Every row gives one point. A path goes straight from each point to the next, and from the last back to the first. The post is the endless flat space through its rows: a point in 2 columns, a line in 3, a plane in 4, and so on, so that a path can go around it. Count how often the path circles the post. Going back the other way cancels.

Post:
9; -51; -19
-6; 19; 66
Path:
1; 75; 55
-39; 26; 37
-23; 33; -10
1; 2; -16
-57; 9; -48
-52; 6; 74
1; -40; 31
32; 9; 74
26; -27; -11
-3; 14; 12
-38; -15; -13
-41; -84; 8
-82; -46; 23
-38; 17; 29
6; -16; -28
-5; -6; -10
-79; -42; -11
-16; -111; -15
-2; -1; 96
91; -63; -51
78; 40; 86
41; -93; -4
-5; -39; 76
-47; 2; 45
-45; 13; -13
-60; 42; 0
-73; -34; 3
-16; -46; 51
18; -17; 68
31; -13; 15
Times around: 2

Post (8 x 9):
10; -71; -29; -56; -87; -97; 36; 92; -26
-24; 28; -11; 42; -31; 7; 37; -10; 5
-30; 1; -23; 57; 15; 16; 28; 8; -55
3; -16; 35; -52; 30; 63; -17; -29; -33
30; -25; 20; -45; 23; -50; -37; -12; 3
-24; -2; -2; -10; 61; 10; 26; -37; 9
-1; -22; -14; -6; -34; 8; 21; 93; -21
-30; -19; -19; -54; 27; 66; -40; -16; -23
Path (11 x 9):
-41; -48; -5; -23; 33; 10; 87; -60; 1
1; 10; -11; 23; -17; 35; -14; -4; -19
8; 11; 47; 99; 44; 1; -24; 45; 14
-41; -38; 15; -74; 62; -12; -2; -47; -27
-10; 3; -2; -44; -24; 20; 3; -50; -121
26; 7; -47; -45; 35; 8; -10; -9; -20
20; -23; -30; 16; -5; 6; 20; -19; 9
0; -21; -63; 6; -57; 5; 46; 7; -18
25; 21; -22; -19; -22; -14; 59; 20; -9
-45; 12; 12; -14; -18; -12; 32; 50; -26
-22; -45; 29; -24; -30; -25; -49; -52; -27
Times around: 0

Post (13 x 14):
16; 5; -37; -30; 59; 25; -46; -62; -35; 14; 50; 41; -72; -4
-34; -12; 25; -43; 33; 19; -25; 5; -21; 17; -13; 84; -66; 69
-50; -6; 22; 21; -50; 5; -69; -14; -6; -13; -34; 33; -33; -8
-44; 0; 37; 30; -76; 41; 2; -5; -3; 10; 16; 22; 28; -34
-63; -62; 54; 16; 18; -55; 1; 0; -55; 50; 13; 25; -46; 18
10; -13; -7; -89; 27; 19; -50; 25; 40; -51; 3; 32; -2; -55
9; -1; 71; -11; -8; -41; 48; -42; -18; -31; -14; 20; 14; -10
-4; 2; -10; -19; -18; 38; 45; -3; -107; 34; 19; -38; -31; 63
-22; -95; 60; -12; 57; -5; -31; -59; -8; 7; -26; 43; -23; -16
-6; 12; -18; -73; 3; -18; 29; 7; 78; 55; -39; -31; 1; -4
19; 9; 77; 29; -20; 1; 42; 18; -32; -8; 40; -38; -49; -18
-15; 16; -28; 26; -11; -36; 70; -14; 36; -10; -40; -2; 52; 43
44; 51; -27; -15; -18; -5; -19; 23; 47; 5; -14; -7; 53; 5
Path (26 x 14):
10; -23; 51; -14; -19; 46; 20; 65; -37; 2; -33; -74; -30; -55
-3; 31; -56; -18; -14; 79; -48; 65; -24; -28; 17; 59; -40; 38
9; 3; -9; -44; -29; 61; -48; 45; -28; -41; 7; 79; 4; 32
24; -58; -32; 60; -40; 27; -48; -48; -9; 44; 23; -22; -3; 11
-53; -69; -23; 32; 22; -56; -65; -53; -42; -7; 3; 62; 31; 12
-40; 44; -14; -27; -5; -1; -52; -31; -7; 26; -28; 46; -12; 67
5; -12; 51; 24; 8; 29; -34; -13; -78; 31; 52; 34; 1; -13
11; 43; 24; -5; -4; -1; -24; -65; 17; 63; -31; 56; -35; -1
7; 4; 40; 35; -10; -33; 87; -34; -60; 0; -4; 10; -57; 61
47; -26; 26; 28; 28; -31; 7; 1; 23; -20; 43; 15; 4; -48
-11; -9; -39; 20; -1; -23; 16; -1; 92; -16; -5; -43; -6; -32
-32; -15; 29; -68; -7; -2; 50; -48; -15; 24; 42; -87; -76; -53
0; 44; 6; 32; 37; -12; -6; -6; -11; -43; -26; 20; -35; 73
-15; 38; -3; 42; 3; 13; 37; 19; -10; 72; 5; -5; 6; -3
-9; 16; 15; 6; -6; -15; -10; 47; -31; 17; -2; -24; -36; -28
39; -48; 16; 37; 75; -41; 36; 27; 3; -21; 31; 0; -7; -26
-20; -28; -10; -50; 23; -59; 8; -121; -19; -12; -57; 26; -89; 17
-6; -47; 53; 26; 12; -34; -40; 10; 50; -89; 11; -23; -42; -42
-37; 53; -17; -14; 25; -35; -91; 18; -27; 11; 27; 71; -36; 43
-57; 36; 34; -3; -59; 72; 46; -51; -48; 37; -25; -13; 0; -44
47; -3; -17; 44; 35; 2; 7; -17; -39; 40; 13; -17; -82; -18
33; -31; 12; 8; 99; -68; 7; 14; 39; 45; 46; 70; 33; -26
20; -17; -59; -52; -32; 109; 13; -36; -27; 28; -15; -24; 22; 2
9; -92; -33; 27; -12; 47; -82; 42; -77; -51; 55; 43; 23; 42
-32; -46; 73; 38; 7; 22; -14; -60; 3; 62; 38; 21; 2; 1
4; 5; 57; -6; -21; 65; 3; -48; -64; -4; -6; -14; -18; 14
Times around: 4
